Each row is a point. Any point is a mix of the corners, with weights that add up to 1. It lies inside the corners' shape when no weight is negative. Say inside or outside, and name the corners with a negative weight.
In the rows, 128 means zero.

Corners:
(1): [144  38]
(2): [134 196]
(3): [ 98 159]
Points:
[137  74] -> inside
[132 188] -> inside
[131 136] -> inside
[126 214] -> outside (1)
[141  50] -> inside
[142 104] -> outside (3)
[139  74] -> inside
[109 108] -> outside (2)
[106 162] -> inside

Corners:
(1): [163 132 121 148 199 167 164 115  64]
(2): [233 160 183  12 208  90 154 144 106]
(3): [154  93  73 127 184  86  59  88 137]
(4): [ 71  65  81 133 180  93 172 123  93]
(5): [123  95  35 179 118 153 147  37 232]
(6): [143 102  18 185 109 174 170 148 171]
(7): [109 171 143  93 167  94 148 136 115]
(8): [109  63  18 189  56 130 137  71 127]
(9): [167  99 139 172 149 137 161 124 116]
(10): [164 123 169  87 148 178 106 147 135]
Points:
[130  99 122 127 131 127 151 113 122] -> outside (1, 3, 6)
[102  84  50 187 142 117 139  65 135] -> outside (2, 6, 10)
[142 114 114 128 151 131 140 132 111] -> outside (5)
[142 112  69 158 133 148 158 132 145] -> inside

Corners:
(1): [159 151  89 104 137 115 141 118  94  95 127  92 137 213 162 164  49 162]
(2): [106 151  98 168 115 114 204  72  83 160  54 166 157  87 164 167 130 114]
(3): [175 109 129 146 107 154 139 125 124 143 106 141 120 109 161 103 102 137]
(4): [175 139 100 150 129  69 161 124 116 115  57 109 163 107 192 129 124  99]
(5): [ 11 106  29  93 134 179 174  93 131 138 113 187 154  90 147 128  80  92]
(6): [ 98  78 145  57  22 206 209  97 163  99 129 173 249 123 107 132 182  55]
(7): [ 68 162 108  94  76 160 140 104 109  99 126 133 111  97 155  98 139 156]
(8): [109 179 132 169 117 141 130 128 131 162 118 154 156  95 126 145 173  62]
(9): [126  43 204 111 184 165 107 134  95 118 119 110 155  77 172 192 108 103]
(10): [136 176 131  97 120 181 167 110  61 113 117 239 171 171 157 128 224 100]
(11): [139 128 155  85 120  93 134 112 131 134 116 171 123 126 143 139 176 146]
(12): [122 179  82  90  84 150  70 146 127 128 134 129 167 202 181  91 136 193]
(13): [211 149 149 223 171 121 152 142 189  98 104 125 158  83 134 125 172 147]
(14): [152  81 211 120 178 153  46 150  81 108  55  71  44 173 146 117  89 115]
(15): [164 140 167  81 135 113 123 156 101 125 175  91 187  85  47  87 106 127]
(16): [133 174 197  75  52 138 104 187 155  85 166 136 206 131  94  64 128 161]
(17): [137 205 102 107 125 161 199  77 172 119 114 111 163  44 109  97  92 146]
(18): [114 160  81 142  91 127  92 107 108  78  77 183 148  91 149 136 116  92]
(19): [100 128 171  90 148 136  43 100 110  98 135  71  93 191 155  73  87 152]
Points:
[118 126 134 101 113 139 121 125 105 119 116 135 150 138 150 129 121 124] -> outside (13, 17)
[114 144 116 134 113 132 158 101 104 130  89 148 148 106 151 137 127 121] -> inside
[118 149 124 119 127 133 125 119 119 118 112 141 143 112 143 127 128 124] -> outside (3, 6)
[ 89 132 137  90  87 162 128 119 111 126 128 163 161 124 129 119 151 103] -> outside (1, 4, 13, 17)

Corners:
(1): [ 89 156 135  87 129  96 162 119  95 130 138  96  97 137 120 135 141 108
 130 123]
(2): [189 119 144 188 112 149  96  97 126 145 128 127 137 177 173   7 115 147
 113 137]
(3): [102 138 123  82 167 176 114 126 110  99 155 139 159 100 126 122 111 140
 110 124]
(4): [ 70 176 111  81 116 122 151 124 125 156 120 149 119  86 128 150 128  95
 109 106]
(5): [152  97 161 142 102 139  80 140 108 130 151 109 167 168 188  85  72 165
 128  86]
(6): [162 137 103 169 165 110 127 179 116 148 172 163 149 127 105 139 125 148
 146  80]
(7): [ 84 179 154  80 166 108  95 130  91 107 116 146 107  51 171 150 116 108
 160 154]
(8): [118 107 103 139 127  98 147 162 125 150  91 198 174 137 111  97 175 139
 146  60]
(9): [118 147  96 141 143 142 112 150 123 173 104 102 159 180 129 133 152 109
 139  87]
(10): [126 114 127 177 133 154 122 164  92 174 173 106 214 182 100  76 140 125
 120  66]
(11): [168  98 132 146 139 138 159 166 122 192 104 113 184 166 166 142 147 128
 149  98]
(12): [111  67 103 143 104  99 143 145 128 157 120 119 174 178 131 130 166 128
 145 111]
(13): [141 179 135 102 136 127 131 173 105  88 122 119  70 102 114 166 153  79
  85 158]
(14): [106 162 146  93 155 101 134 106 119 128 153 106 127  68 131 204 139 114
 115  99]
(15): [104 161 127 101 105 145 127 117 134 125 141 141 121 121 139  88 106  91
 169 118]
(16): [151  74 114 110 102  90  96 168 119 166 101 122 162 167 103  74 144 168
 153  98]
(17): [116 202 116 126 125 118  96 173 148 122 125 109 135 109 139 115 139 126
 137 123]
(18): [ 63 170 155 147 123 155 100 101 153 127 117 113  97  98 104 133 105 144
 120 136]
(19): [125 157 112 100  86 137 158  99  90 116 102 108 109 116 123 158  81 101
 125 137]
(20): [210 152 150 153  60 138 115 109 137 156 152 149  92 163 156 111 113 174
 144 144]
(21): [105 172 159 100 112  81 158 101 148 128 122 159 132 117 115 159  68  99
 125 158]
Points:
[119 138 125 123 126 126 125 137 116 139 128 129 140 128 133 122 132 125
 134 106] -> outside (21)
[145 139 132 124 117 116 130 141 117 138 132 133 135 132 139 125 127 132
 131 121] -> outside (9, 15, 18)
[126 144 128 125 118 125 123 138 122 138 132 130 136 135 135 116 127 127
 136 111] -> inside
[121 150 127 126 127 122 127 139 121 139 120 131 128 128 125 126 131 122
 127 125] -> outside (5, 14, 15)
[126 145 135 122 123 123 128 135 121 133 133 134 133 125 130 123 121 125
 130 121] -> outside (9)
[121 144 134 120 132 132 121 129 120 134 130 130 136 121 139 120 122 124
 134 120] -> inside

Corners:
(1): [168 115  62  76 141  79  65 162 156 187  83 126 134 173 167  30 116 168
 181 106]
(2): [134 177 111 206 131  52 101 154  72 160 162 129 149 114  94 138 115 118
 136  73]
(3): [ 89 139  36 171 140 101 190 126 151 154 216 122 104 112  87 121 195  64
 146 117]
(4): [102 113  98 139 115 181  63  98 163 143  65 188 139 152  72 118 197 190
 154 187]
(5): [113 165 140 184 103 165 144  56 130 119 177  99 126 114 103 143 119  10
 132  78]
(6): [162  67 106  98 117  73 143 101 125 143 106  79 149 153 142  54 139 112
  44 116]
(7): [ 62 160 139 126 111  88 178 127 198 143  60 124 151  88 146  83 191 150
  96 147]
(8): [118  65 119  57 141  86 200 154 183  49  99 100 169 107 143 105  60 181
 150 133]
(9): [175 129  98 205 111 177 206 125 153  93 199 101 176  68  88  97  75  36
 139  58]
(10): [152 161  36 173 114 125 206 126 134 166 144  67 187 116 130 168 139  47
 168  26]
(11): [173  77 160  73  74  99 142  91 152 130 127  91 158  69  86  76 151 154
 125 164]
(12): [ 79  84 127 113  99 163 140 118 143 194 133 118 159 133 137  91 127 187
 124 127]
(13): [ 56 111  63 120  91 142 151 129  93 175 127 103 112  65 114 125 165  43
 130 111]
(14): [201  69 154 107 118  85  61 140 138 136 115 215 109 119 174 131 163 157
 134 125]
(15): [109 214 106 162 128 128 212 126  57 156 158 139 143 131 109  62 127  46
 108  46]
(16): [101  63 140  86 126 110 110 154 228 116 100 102 112 134 120 109 187 188
 115  65]
(17): [185  78 149 101 133 106  58 198 112 179  85 135  65 156 129 123 137 176
 171 212]
(18): [114 148  78 202 189 146 194  84 127 119 138 106 129  58  96 102 124  92
 163  47]
(19): [129 168  88 172 189 127 157 118 135 191 170 127 181  95  85 106 147  18
 105  74]
(20): [129 124 143  81  90 121 160  53 201 215  97 129 101  87  60  77  86 145
  74 130]
(21): [161 175 131  85  92 137  25 130 164 130 158 133  94  89 123 118 127 249
 106 184]
Points:
[133 124 114 132 119 119 128 118 140 158 130 117 130 116 113 102 143 112
 124 114] -> outside (8)
[126 136 104 136 126 121 137 126 143 156 134 127 135 113 111 107 140 115
 138 107] -> outside (6)
[119 134 120 137 128 114 137 119 160 140 134 136 138 112 116  92 128 144
 114 107] -> outside (10, 11, 13, 17)
[140 129 115 147 110 127 134 117 153 156 158 111 132  82 103 115 140 101
 136 105] -> outside (4, 6, 8, 15)
[119 123 104 114 119 102 132 120 150 153 130 126 138 122 122 102 152 125
 121 109] -> outside (9, 17, 18)
[163 137  88 182 158 101 160 108 136 136 160 141 154 123 102 113 118  54
 133  38] -> outside (7, 11, 12, 13, 17, 21)
[141 121 119 123 117 108 135 124 150 140 129 117 124 117 127 102 132 138
 128 110] -> outside (4, 13, 19)
[132 112 103 134 131 117 155 121 137 140 139 114 147 115 112 107 123  97
 131  98] -> outside (7, 21)
[129 135 101 147 145 122 150 120 140 155 141 119 147 101 104 106 136  91
 126  95] -> inside

Corners:
(1): [ 96 189 150  83 143 113  51 166 107 132  99  42  52 168 135 193 186 118
 165 229]
(2): [ 45  63 103 183 160 163 150 119 111 196 162 160 189  45 165 126  88 178
 127 162]
(3): [ 95 137 153 144  89 157 105  84 152 144  65 135 116 122 118 133  41 109
 113 199]
(4): [141 144  98 157 200 107 151 150  74  81  39 152  48 131 120 232 179 183
 126 179]
(5): [ 76 127  97 104 198 126  72 178 128  88 125 168  71 106 120  81 134 132
 108 175]
(6): [155  92 169 141  86 161  77 178 152 159  83 120  93 173 141 149 143  66
 147 117]
(7): [164 116 160  62  85 214 152 132 139 178 203 112 107 132  99 108  61 135
 153  46]
(8): [120  65 140 170 116 121  54 192  80  57 106 210 176  82  68 225 225  81
 180 134]
(9): [ 76  58 142 204 222  82 190 188  75  95 155  84 138 143 141  82 128 198
 139  49]
(10): [103 126 159 146 112 130 154 114 103 169 215  88  93  72  89  26  48 121
 137  68]
(11): [149 171 146 191 147 184 177  80 194 148 101 193 179 173 138 204  87  93
  92 181]
(12): [175 125 182 168 128 124 200 132  65 215 146 129 169  85 170  99  76  87
 161  67]
(13): [ 40 134 186  72 200 145 113 160 185 111  69 165  60  96 126  99 184 193
  83 221]
(14): [165 200 193  96 187 119  66 211 156  72 148  67  65  98 113 160 148 154
  62 220]
(15): [144 140  82 171 139  74  74 202 136  76 207 162 177 128  80 171 195 121
  61 129]
(16): [158 115 184  81 231  97 143 126 155 206 150  89 100  89  99 110 101 114
 110  66]
(17): [100 177 163  73 192 152  65 134 138 161 100  65 128  86 167 177 138  90
 149  78]
(18): [127 125  84 164  95  95 105  87 161 101 141 199  41 143  99  37  87 173
 187  60]
(19): [172 129 110 135 150 161 179  97 117 168  77  86 197  64 132 119 161  97
 188 193]
(20): [100  94  65 168 110  87 193 158 164 160  80 179  63 151 112  88  74 146
 169  87]
(21): [ 75  54  67  93 110 120 166  46 108  85  99 195 100  48 176 132 135 128
 180  74]
Points:
[111 116 135 134 136 133 117 140 146 123 141 144 107 113 110 109 116 135
 127 138] -> outside (4, 12, 17)
[118  83 135 138 156 110 147 157 113 137 158 149 102  97 121  97 118 147
 134  73] -> outside (1, 3, 11, 17, 19)
[124 127 180 117 167 149  94 161 121 142 125  95 108  98 125 120 122 127
 136 119] -> outside (1, 11, 15, 20, 21)
[127 139 132 131 135 134 123 133 143 142 123 136 105 116 124 131 116 124
 124 143] -> outside (8, 9)
[141 116 130 144 151 121 141 141 124 126 125 134 115 117 120 130 117 122
 138  98] -> outside (1, 2, 13)

Corners:
(1): [110 116 138 139 126 139 103 144 123 108 142 167  95 135 103 116 166 121
 145 209]
(2): [132 135 122 100 144 135 120 153 144 108 103 130 129 136 119 143 109 117
  95 120]
(3): [105 119 141 132 116 151 133 154  82 113 103 151 129 123 141  84 156 109
 128 170]
(4): [ 97 124 124 142 113 150 106 121 112 112 103 119 110 134  94  97  97 207
 144 106]
(5): [144 139 154 116 216 133 129 155 101 137 107 146  84 137  97 139 154 104
 155 120]
(6): [110 116  83 120 110 149 114 115 106 133 120 141 125 137 136 116 148 117
 129 135]
(7): [114 122 155 126 167 143 115 126 125 114 120  43  96 136 120  95 129 110
 146 146]
(8): [139 136 137 128 150 134 110 122 132 150 109  98 125 107 126 117 109 129
 135 114]
(9): [131 116 135 113 122 159 121 121 108 107 145 141 110 105 127 100 141 176
 146 109]
(10): [157 112 150 114 125 129 110 136 116 152 123 106 107 125 108  99 164 105
 139 118]
(11): [155 127 129 134 137 139 121 186 117 109 120 128 108 146 117 204 152 146
 150 120]
(12): [119 104 144 113 134 138 131 116 127 106  96 146 139 132 144 134 140 133
 127 140]
(13): [130 130 125 115  99 139 113 117 109 107 134 154 187 126 129 130 149 136
 130 119]
(14): [113 125 149 141 127 118 123 120 118 128 129 101 118 112 128 117 141 123
  94 125]
(15): [129  81  73 139 118 145 109 134 134 111 120  98 163 113 132  90 124 120
 150 107]
(16): [114 110 107 143 115 158 168 141 123 114 118 162 138 125  75 129 135 160
 161 139]
(17): [123  99 122 125 143 154 134 141 147 114 107 137 154 142  95 184  45 116
 145 117]
(18): [249 120 166  97 122 112 133 140 121 136 147 148 140 137 159 122 180 129
  44 120]
(19): [137 129 141 142 128 149 121 135 130 129 134 156 128 140 131 102 170 130
 144 120]
(20): [109 116 121  98 123  18 149 122 132 120 130 113 118 137 137 110 140 127
  83 108]
(21): [209 133 133 134 121 134 127 129 136 114 123 134 107 128  93 115 111 111
 128 118]
Points:
[153 125 147 119 139 126 130 140 123 127 123 133 122 128 122 131 143 121
 119 131] -> outside (4, 6, 15)
[135 118 129 123 130 131 119 133 123 119 122 128 128 130 123 122 132 127
 128 125] -> outside (16)
[120 124 136 127 136 139 123 136 119 117 118 131 115 132 114 126 136 130
 139 139] -> outside (15, 18)
[140 121 137 118 134 140 126 134 120 121 115 132 127 134 120 125 129 134
 130 120] -> outside (1, 14, 15)
[127 105 122 127 128 136 125 128 132 124 123 119 131 125 125 127 131 128
 136 130] -> outside (2, 3, 4, 5, 13, 21)

Corners:
(1): [119  73 140 120  55  90 140 149  87 144 111 156 126 148 196 112 150  53
 147  98]
(2): [ 88 178 134 155 110 113 119 126 180 181 160  70  29 125 138 101 142 136
 129 138]
(3): [ 90 128  82 145 101 163  22 146 124  90 155  57  75 145 183 147 103 189
 136  88]
(4): [111 162  22 130 168 110 118 201  75 113  33 132 181 178 165 109  76  24
 157 135]
(5): [113 156  48  84 133 190 178 135 115 166 105 174 112 141 149 101 129  33
 176  83]
(6): [103 131 174 105 128  85  97 108 139  91 138  92 142 145  96 132 202 130
  87 141]
(7): [137 106  94  87 189  76 126 188  74  88 131  56 123 196 196 141  99 132
 140 163]
(8): [213 132 167 137 121 107 175  68  54 138 151 186 177 157  49 134 184 131
  54  57]
(9): [190 173 165 154 179 129  25 193 110 198 122  44  24 148 118  74 186 177
 147  78]
(10): [ 78  71  70 181  63 189 106 137 147 122 106 109  58 147 119 177 141  24
 118 172]
(11): [127  89 152 218  63  72  76  49 154 146  83  83 195  52  87 153 129  99
  58  31]
(12): [ 88 128 134 138  72 159  69  96  89 183 131 115 106 156 176 196 140 155
 120  30]
(13): [166 114 161 126  49 116 152 188  67 168 178  91  76 166  96 198 166 194
  99  57]
(14): [ 83 162 115 112 179 154 138 171 174 153 137 108 147 125 179  92 139  36
 121 220]
(15): [132  30  48  90  50  68  85  50 205 100  39 183 164  84 107 105 147 160
  59 125]
(16): [185 132 147  73  63 137 118  94 152  69 125 100  47  61  98 141  94 154
  98 127]
(17): [156 186 163 154 150 174  95 169 168 150 133  84 103 201 156  82 116  91
 161 116]
(18): [149  82  84 110  96  77 132  72  85 133 101  86 123 119 103 102 113 143
 156 147]
(19): [178 138  57  62 117 134 192 199 149  65  99 159  47  37 124 166 125 127
 182 213]
(20): [158 176 142 109  51 192 102 160 235 123 172  83  44 116 199 142 181  74
 112 171]
(21): [130  91 135 109  99 135 122 139 112  86  83 106  83 157 179 107 182 155
 105 128]
Points:
[137 112 126 147  99 106  84 133 134 127 115  89 115 155 138 120 153 125
 104 110] -> outside (5, 12, 14, 16, 19)
[133 120  98 124 104 126 101 144 119 133 103 100  75 122 142 133 122 140
 146 108] -> outside (6, 8, 14, 20)
[159 150  89  76 152 123 125 146 126 104 107 128 123 131 142  91 118  91
 147 153] -> outside (2, 10, 11, 12, 13, 21)
[119 163 111 122 127 147 114 176 135 146 140  86  64 139 158 128 124 105
 159 142] -> outside (8, 11, 15, 21)
